Each row is a point. The last column is the point's height on a tilted bowl or saddle (a function of degree 2), plus a little noise. Along how many of its main directions does it bend up, bend down or stay straight?

Points (10 x 3):
.29,.60,.37
.15,.18,.07
-.04,.42,.22
.21,.02,.04
-.04,.00,.06
-.19,-.19,.14
-.01,.94,.82
-.60,-.48,.66
.21,-.10,.05
-.13,.06,.10
Directions: 2 up, 0 down, 0 straight

Points (16 x 4):
-.32,.26,-.42,-.23
.00,-.22,-.16,-.06
-.12,-.60,.45,-.24
-.08,.22,.88,-.75
.55,.18,-.06,-.29
.56,.47,.10,-.45
.69,.15,-.42,-.60
.74,.16,-.10,-.48
-.55,.34,.18,-.33
-.35,-.52,.03,-.17
.12,-.02,-.26,-.09
.14,.10,-.19,-.07
.35,-.65,-.23,-.47
-.54,.04,-.03,-.16
.11,-.04,-.30,-.10
.49,.47,.15,-.43
Directions: 0 up, 3 down, 0 straight

Points, 26 rows:
.40,-.23,.02,.23,.34
.16,.05,-.27,.16,-.04
-.07,.67,-.94,.25,-.40
-.17,.55,-.07,-.56,.93
-.30,-.18,.65,.02,-.15
-.32,-.20,-.07,.03,-.06
-.08,.02,-.26,.26,.00
-.60,-.48,-.55,-.39,.43
-.24,-.66,-.12,.40,.51
-.14,.34,.11,-.28,.45
-.29,.44,-.40,.05,.41
.23,-.04,-.51,-.24,-.15
-.12,-.77,-.15,.31,.67
.26,-.18,-.15,-.33,-.10
-.13,.28,.08,.01,.46
.33,-.03,.09,.17,.34
-.72,.15,.27,.49,.61
.53,-.15,-.33,.08,-.13
.10,-.36,.12,-.09,.00
.30,-.20,-.07,.31,.27
.28,-.52,.09,.07,.37
.25,.40,-.42,.38,-.12
.00,-.22,.32,-.07,-.04
.71,-.09,-.18,.16,.05
-.51,.25,-.07,-.44,.30
.52,.08,-.22,.08,-.04
Directions: 2 up, 1 down, 1 straight

Points (42 x 7):
.14,-.35,-.22,-.13,-.07,-.08,-.10
.37,-.25,-.27,.27,-.27,-.13,.04
.50,.37,.06,-.11,-.37,.03,-.30
-.27,.12,-.23,-.94,-.13,-.10,.14
.08,-.06,.18,.34,.23,.22,-.44
.16,.12,-.08,-.13,.03,.30,-.22
-.08,.31,.45,.19,-.35,-.59,.14
-.33,-.41,.05,-.19,-.05,.02,-.36
.27,.58,.09,.00,-.32,-.21,-.18
.19,.14,.00,-.03,-.21,-.44,.05
.43,-.04,.08,-.16,-.18,-.24,-.13
.10,.14,.15,-.14,.05,.28,-.32
-.60,-.28,.12,.00,-.13,.28,-.11
.18,.23,.29,.00,.49,-.26,-.92
-.03,.45,-.29,.27,.42,.13,-.69
-.23,-.31,.04,.00,-.04,.08,-.24
-.29,-.26,-.25,.30,.39,-.06,-.59
.32,.35,-.48,.08,-.15,.34,-.31
.03,-.12,-.02,.15,-.22,-.18,-.03
-.54,.09,-.05,-.44,-.05,-.30,.19
.26,.55,.03,-.14,.18,.26,-.68
-.06,-.23,.04,.60,.32,.03,-.61
-.25,.58,.17,-.18,.00,-.26,.02
.36,.14,-.33,-.02,-.19,.12,.01
-.10,.31,-.23,.11,.54,.17,-.60
-.14,.10,-.06,-.06,.08,-.11,-.06
-.45,-.12,-.28,.01,.13,.04,-.17
-.09,-.09,-.16,.00,-.35,-.44,.13
.19,-.51,.18,.18,-.23,-.23,-.53
-.16,-.16,-.13,.01,-.18,.20,-.09
.16,.33,.25,-.22,-.05,.23,-.44
-.02,-.08,-.01,-.27,-.21,-.04,-.04
.06,-.06,.63,.39,.28,-.05,-.88
.16,-.23,-.30,.10,-.36,-.23,.10
.22,-.11,-.40,-.25,-.01,.20,.03
.17,.11,.01,-.09,-.08,.07,-.13
.25,.22,.14,-.08,-.04,-.38,-.21
.09,.11,-.06,.16,-.20,.26,-.12
-.44,.17,.15,.24,.31,-.19,-.21
.13,.13,-.26,-.46,-.11,.41,-.20
.02,.26,-.48,-.21,.18,.01,-.11
-.28,-.43,.20,-.12,.39,.26,-.65
Directions: 1 up, 3 down, 2 straight
